Rows are points. The points of each table are mixes of a few directions, plus a little noise. Count the directions of each table, and those that both share. Where both have some left over, give the other angles between the two spaces (their principal angles), to ten degrees, smallest first.

First (6 x 3):
[[-2.20 -0.50  1.46]
 [ 0.98  0.16 -0.65]
 [ 3.10  0.67 -2.05]
 [-1.98 -0.38  1.34]
 [-1.80 -0.36  1.20]
 [ 1.86  0.42 -1.26]]
Second (7 x 3):
[[ 0.51  2.52 -4.21]
 [ 0.22  1.02 -1.67]
 [ 0.11  0.45 -0.73]
 [-0.18 -0.83  1.36]
 [-0.27 -1.27  2.14]
 [-0.10 -0.53  0.89]
 [-0.25 -1.29  2.17]]
Directions: first 1, second 1, shared 0; angles 50

First (7 x 6):
[[ 0.08 -1.05  0.39 -0.08 -0.66  0.18]
 [-0.61 -3.28  0.16 -1.05 -1.11  0.43]
 [-0.10 -1.46  0.24 -0.35 -0.60  0.29]
 [ 1.21  6.92 -0.12  2.33  2.20 -0.91]
 [-0.12 -1.21  0.44 -0.14 -0.55  0.11]
 [-1.09 -1.33 -1.45 -1.53  0.15  0.06]
 [ 0.52  1.47  0.37  0.84  0.29 -0.18]]
Second (7 x 6):
[[-2.01 -3.12 -2.85 -3.23  0.24  0.21]
 [ 0.37  1.52  0.09  0.67  0.44 -0.20]
 [ 0.19  0.23  0.41  0.39 -0.10  0.00]
 [-0.82 -0.17 -1.57 -1.11  0.60 -0.14]
 [-0.72  0.00 -1.45 -1.02  0.52 -0.08]
 [ 2.42  1.21  4.46  3.77 -1.44  0.18]
 [ 0.49  0.24  0.75  0.65 -0.24  0.01]]
Directions: first 2, second 2, shared 2

First (9 x 9):
[[-0.67 -0.20 -0.60  2.37  0.86  3.74  0.80 -1.57  1.31]
 [ 0.14 -1.29  0.84  0.97  0.53  0.91  1.27 -0.79  1.97]
 [ 0.46 -0.40 -1.92 -2.56 -0.47 -0.93 -1.50  1.41 -1.27]
 [-0.26  0.64  2.15  1.66  0.00 -0.77  0.46 -0.49  0.18]
 [-0.39 -0.38  1.92  3.01  0.40  0.73 -0.47 -0.99  1.44]
 [ 0.41  1.69 -1.68 -3.54 -1.14 -2.43 -0.87  1.84 -3.18]
 [-0.02  1.89 -2.22 -3.60 -0.52 -0.25  2.21  0.85 -2.48]
 [ 0.12  0.14  1.27  0.84 -0.32 -1.54 -1.71  0.32 -0.39]
 [ 0.28 -2.40  0.64  0.68  0.52  0.64 -0.30 -0.39  2.43]]
Second (9 x 9):
[[ 1.93 -1.34  2.49 -1.48  1.16 -3.24  1.15  0.21  1.85]
 [-0.45  0.00 -0.40  0.00 -0.75  0.61 -1.78 -0.22 -0.08]
 [-0.60  1.92 -2.39 -0.58  0.01  1.85  1.27  0.08 -2.02]
 [ 0.54 -1.99 -0.90 -0.98  0.38  1.67 -1.88 -0.75  2.20]
 [-0.37  0.55 -0.06  1.07  0.29  0.20  1.77  0.33 -0.65]
 [ 0.16 -1.34  0.43  0.85  0.81  0.31  1.07 -0.05  1.32]
 [-1.57  0.69  0.44  3.88  0.19  0.54  2.99  0.77 -1.40]
 [-1.23  1.05 -0.10 -0.34 -2.90  0.08 -5.72 -0.36 -1.26]
 [ 1.52  0.40  0.61 -2.47  0.79 -1.90  1.23  0.06  0.08]]
Directions: first 4, second 4, shared 2; angles 30, 40

First (9 x 11):
[[ 3.18 -0.65  0.63  4.12 -1.39 -0.31 -0.58 -3.02 -1.75  1.61 -0.11]
 [-2.59 -0.34 -1.32 -3.12  1.45 -0.95  0.28  3.45  1.38  0.00  0.06]
 [-0.44 -1.15 -1.37  1.05  0.20 -1.22 -1.52  1.03  1.49  0.77  0.35]
 [-1.60  0.98  0.09 -3.38  0.75 -0.24  1.40  2.47 -0.19 -0.23 -0.90]
 [ 2.74  1.66  1.40  3.14 -2.19  0.08 -0.77 -2.74 -0.94  0.52 -1.31]
 [-0.94  0.03 -0.54  0.53 -0.03  0.25 -1.68  0.00  2.07 -1.16  0.28]
 [-1.37 -0.91 -0.41 -1.60  1.14  0.43  0.55  0.80  0.34 -0.61  1.02]
 [-0.74  0.16  0.66 -2.88  1.00  0.93  2.56  0.57 -1.73 -0.51  0.26]
 [ 1.54  0.08  0.89  2.32 -0.88  1.00 -0.37 -2.60 -0.62 -0.42  0.26]]
Second (11 x 11):
[[-0.46  1.21  0.01 -0.86 -0.21 -0.20 -0.17  0.99  1.09 -0.68 -0.52]
 [ 1.66  0.93  1.08  0.39 -0.59  0.45  1.11 -1.09 -1.47  0.16 -0.28]
 [-0.15 -2.27 -0.51  0.96  0.45  0.33 -0.45 -1.33 -1.29  1.14  0.07]
 [ 3.24  0.15  1.21  1.73 -0.20  0.31  2.16 -1.34 -1.37  0.13  2.21]
 [-1.09 -4.05 -1.90  1.33  1.35 -0.37 -1.28 -0.15  0.38  1.01  2.04]
 [ 3.38  1.64  1.42  1.10 -0.41 -0.25  2.40  0.11  0.12 -0.95  2.85]
 [-4.15 -0.87 -2.31 -1.83  1.11 -0.84 -2.90  3.00  3.74 -0.84 -0.50]
 [-2.35  0.40 -0.57 -1.48 -0.14  0.01 -1.57  0.64  0.60  0.01 -2.51]
 [ 2.24  0.27  1.02  1.08 -0.24  0.15  1.53 -0.87 -1.00  0.09  1.38]
 [ 0.29 -0.30  0.49  0.29 -0.41  0.68  0.04 -1.71 -2.15  1.03 -1.64]
 [-2.25  2.65  0.01 -2.54 -0.67  0.05 -1.25  1.69  1.58 -1.01 -3.04]]
Directions: first 4, second 3, shared 2; angles 80

First (8 x 14):
[[ 1.39  3.02  0.49  1.55  0.32 -1.03  1.17 -1.01  3.06  2.14 -2.74  1.93
   2.25 -1.82]
 [ 0.90  1.82  0.28  0.91  0.29 -0.62  0.66 -0.59  1.86  1.30 -1.78  1.09
   1.41 -1.06]
 [-1.49 -3.15 -0.49 -1.76 -0.28  1.19 -1.21  1.03 -3.17 -2.15  2.89 -1.85
  -2.40  1.76]
 [ 0.35  0.89  0.12  0.48 -0.03 -0.40  0.41 -0.34  0.93  0.73 -0.85  0.66
   0.66 -0.50]
 [-1.57 -3.32 -0.45 -1.69 -0.29  1.16 -1.28  1.01 -3.29 -2.42  2.94 -2.05
  -2.36  1.98]
 [ 0.33  0.64  0.09  0.37 -0.07 -0.16  0.22 -0.21  0.63  0.49 -0.59  0.36
   0.50 -0.36]
 [-0.94 -2.07 -0.37 -1.16 -0.14  0.75 -0.82  0.73 -2.15 -1.58  1.90 -1.33
  -1.49  1.20]
 [ 0.87  2.20  0.32  1.16  0.15 -0.85  0.83 -0.74  2.11  1.58 -1.89  1.27
   1.60 -1.16]]
Second (8 x 14):
[[-0.23 -0.28 -0.09 -0.11 -0.03  0.08 -0.16  0.05 -0.37 -0.14  0.30 -0.22
  -0.23  0.29]
 [ 1.58  3.63  0.60  1.90  0.36 -1.31  1.42 -1.24  3.73  2.70 -3.44  2.30
   2.80 -2.15]
 [-0.19 -0.28  0.07 -0.23  0.02  0.09 -0.08 -0.05 -0.24 -0.25  0.24 -0.15
  -0.25  0.17]
 [ 0.26  0.50  0.01  0.19  0.02 -0.20  0.16 -0.13  0.48  0.36 -0.53  0.34
   0.31 -0.34]
 [-0.79 -1.83 -0.37 -0.96 -0.11  0.66 -0.67  0.67 -1.83 -1.35  1.76 -1.17
  -1.37  1.04]
 [ 0.48  1.12  0.14  0.52  0.04 -0.48  0.39 -0.41  1.15  0.81 -1.01  0.61
   0.84 -0.62]
 [ 0.82  1.68  0.32  0.90  0.13 -0.57  0.68 -0.70  1.83  1.46 -1.64  1.17
   1.34 -1.10]
 [-2.13 -4.74 -0.73 -2.40 -0.28  1.68 -1.80  1.54 -4.72 -3.32  4.18 -2.81
  -3.49  2.66]]
Directions: first 1, second 1, shared 1
